Each row of a before or after table is a point. One or more steps were done to the points. Then noise was added and the rows were shuffled. The steps act on columns, c1 being the first. Name the steps. A step turns or swaps two columns, mirrors them in a line or flattens them onto one, adds a multiple of one to another, or multiplies or shifts one. Angles are multiples of 10 degrees, from the lower column toward the higher: turns from -170 to 170, lines from 10 to 170 but not 90. Use the fewest steps. Two steps may share a column if one is a turn and the other turns, adds or multiplies; they go together, in the order done. Otherwise the lowest column goes first.
In the rows, zero is written as 128.

Before, 14 rows:
[[173 202 115]
 [151 175 131]
 [162 158 112]
 [152  70 137]
 [104 102 153]
 [178 190 133]
 [169 168 131]
 [140 115 122]
 [ 75 128 136]
 [119 122  66]
 [ 77 129 152]
 [110 131 189]
 [153 113 140]
 [131  96 106]]
After:
[[116 120 116]
 [ 86 100 165]
 [ 95 162 130]
 [167 110 159]
 [104 179 118]
 [185 144 108]
 [100 202 124]
 [121 128  97]
 [162 103 118]
 [116 179 134]
 [179 118 149]
 [120  90  79]
 [110  95 123]
 [ 90 204 143]]
Steps: turn c1 and c3 by -130 degrees; turn c2 and c3 by 30 degrees

Before, 9 rows:
[[119 133  91 141]
 [ 90 132  94  98]
 [140 116 104 123]
 [175 134 113 109]
 [112 111 147 218]
 [145 190 147 161]
 [169  94 174 123]
 [155 209 170  66]
 [168  91 184 158]]
After (9 x 4):
[[ 91 125  96 122]
 [156 188 145 162]
 [192 118 154 120]
 [143 155 105 152]
 [ 90 133 128 138]
 [176  96 151 106]
 [103 121 146 129]
 [119 120 183 128]
 [172 159 151 140]]
Steps: mirror c1 and c3 in the line at 40 degrees; flatten c2 and c4 onto the line at 30 degrees

Before (14 x 6):
[[191 180 147  98 159 133]
 [156 145 173 174 183 132]
 [137 167 107 104 117 168]
 [171 164 155 162 177 160]
 [114 119 128 148 150 107]
 [170 133 134 166 116 161]
 [167 136 106 180 164 149]
 [171 178 176 182 122 166]
 [106 104 120 152 123  92]
 [176 128 173 129 145 168]
 [179 156 129 162 177 116]
 [115 101 116 158 129  93]
 [105 103 170 123 106 155]
 [193 106 142 135 125  86]]
After, 14 rows:
[[166 138 132 117 170 164]
 [171 155 189 144 129 170]
 [141 147  62 116  98 171]
 [108 131 201 109 117 151]
 [193 117 169 122 134  92]
 [178 153 108 178 163 116]
 [185 183 113 164  95 131]
 [116 112 132 150 148  99]
 [105 105 131 116 151  91]
 [168 170 137 178 160 160]
 [153 165 179 184 178 134]
 [170 196 156 122 183 164]
 [117  98 131 124 154  90]
 [170 127  89 167 176 149]]
Steps: turn c2 and c3 by -30 degrees; multiply c3 by 1.6; swap c4 and c5

Before (11 x 6):
[[184 166 121 121 136 140]
 [211  94 143  98  76  82]
 [127 160 136 104 169 168]
 [111 184 108 145 107 134]
 [162 144 172 159  71  97]
 [112 221 137  96 183 130]
 [101 124 184 142 204  96]
 [136 192 104 133 132 155]
 [ 89 139 139 125 187  92]
 [ 91 168 124 144 115 152]
 [ 84 163 154 132  98 122]]
After:
[[ 61  99  78  93 129 175]
 [117 103 153 161 129  99]
 [165 125 140 140 128 163]
 [124 133 117 191 127  93]
 [156 132 166 162 129 145]
 [156 142 154 168 129 106]
 [ 80 121  99 166 128 115]
 [ 88 159 130 144 129 177]
 [150 145 125 185 127 112]
 [136 142 169 123 128 183]
 [138  97 143 223 128 130]]
Steps: turn c3 and c6 by 150 degrees; turn c1 and c3 by -150 degrees; swap c2 and c4; multiply c5 by 0

Before:
[[138 169 126  98 157 120 104 175]
 [112 158 101 131 117  79 109 145]
 [ 97 166 151 116 151 149 105 170]
 [118 129 148  92  98  95 239 105]
 [116 155  97 145 102  76 138 162]
 [134 169 150 152  99 133  99 134]
 [123 147 155 161 114 100 163 121]
 [ 93  56 173 108 105 137 114 166]
 [142 140 184 163 103 145 123 112]
 [125  88 144 128 112  77 108 105]
 [116 122 129 141 101 105 148 126]
 [106 111 120 149 146  75 131 137]
 [126 109 117  97 145  96 120 196]
 [149 154 117 174 101 169 104 107]]
After (14 x 8):
[[150 157  18 120 122 118 120 113]
 [160 167 189  91 158 124 106 105]
 [146 169 113  75 163 125 145 111]
 [ 97 147 120 157 104  89 112 112]
 [149  88  70 143 118  83 131 145]
 [128 140 225 165 105  98 142 119]
 [138 109  65  61 147 115 129  96]
 [ 27 131 103 115  64  91  80 169]
 [111 123  93 138  94 113 110 122]
 [153 169 163 143 108 114 143 109]
 [133 111  36 138 145 100 106 108]
 [144 154 177 176 108 164 155 114]
 [121 157   9 119  98 118 114  90]
 [153  56 198  89 110  99  99 112]]
Steps: add -0.3 times c7 to c5; turn c1 and c7 by 110 degrees; turn c3 and c6 by -50 degrees; multiply c3 by 2; mirror c4 and c8 in the line at 160 degrees

Before:
[[132 122 136 131 128 126 115 112 122]
 [ 89 139 144 114 113 100 137 136 145]
 [127 144  83 134 121  98 145 122  94]
 [142  71 135 123 109 117 193 112 145]
 [133 133 126 120 104 102 119 139 143]
 [133 141 148 151 121  98 118 249 142]
 [124 121 144 119  93 135 138 113 108]
 [112 141 154 118 118  94 127 108 135]
 [137 147 149 146 106 149 130 125 151]
 [146 149 144 131 108 111 142 111 111]
 [130 140 138 112  95 113 116 117 145]
 [116 120 146 149  87 100 119 117 148]]
After:
[[141 149 140 139 107  90 135 124 148]
 [ 23 149 149 107 136  95 133  75 143]
 [140 141 158 142 137  99 142 141 139]
 [141 109 141 137  91 122 143 131 104]
 [148  77 138 126 122 145 192 125 148]
 [133 134  83 128 133 109 157 133  91]
 [126 129 143 114 106  84 141 147 152]
 [145 121 138 124 129 121 119 132 122]
 [150 146 145 116 120 114 150 121 109]
 [105 143 144 161 130 100 152 147 145]
 [123 137 125 134 121  96 138 117 144]
 [131 157 149 103  98 137 123 130 152]]
Steps: turn c1 and c4 by -150 degrees; turn c1 and c8 by 120 degrees; add 0.3 times c9 to c2; turn c5 and c6 by 30 degrees; turn c6 and c7 by -30 degrees

Before, 13 rows:
[[165  93 156 139 117 146  90  95 164  72 121]
 [112  94 163 140 163 160  82 153 176 163 128]
 [170 110 205  82 112 120 115 117 102 170 155]
 [115 160 142  83 159 106 137 124 113  65 158]
 [152 116  98  92 138 104  95  92 159 103 135]
 [ 82 112 118 190 113 130  70 104 135 129 151]
 [201 126 136 166 148 116 163 144 106 131 131]
 [ 92 199 108 146 124 143  78 147 146 105 124]
 [113 122 141 162 112 114 129 148 167 121 133]
 [151 122  73 107 143  95 156 175 151 110 149]
 [ 95 102 121 148 118 192 100 155 119 163 116]
 [126 171 106 119 129  71 172  78  84  78  99]
 [114  91  98 126 148 104 109 189  99 108  93]]
After, 13 rows:
[[109  92 135 139 176 109  84 168  72 147 129]
 [150 115 104  91 121 201  94 100 122  99 132]
 [170 110 195  80 166 184 113 168 151 110 153]
 [ 91 198 114 146 116  76  77 105 100 159 125]
 [113  87  92 128 123 108 112 120 167 190  94]
 [ 93 103 124 150 116  29 100 171  94 148 113]
 [149 119  78 104  99 202 154 115 129 174 146]
 [165  92 151 138 139 197  88  66  90 105 120]
 [114 123 147 162 122 148 131 124 107 149 134]
 [115 158 119  84 163 118 133  64 152 133 159]
 [203 129 121 165 149 235 165 138 152 141 135]
 [129 169 110 116 118 137 174  74 197  86 100]
 [ 77 112 126 191 109  63  68 123 122 101 155]]
Steps: turn c6 and c9 by -140 degrees; add 1.5 times c1 to c6; turn c3 and c5 by 40 degrees; mirror c8 and c10 in the line at 40 degrees
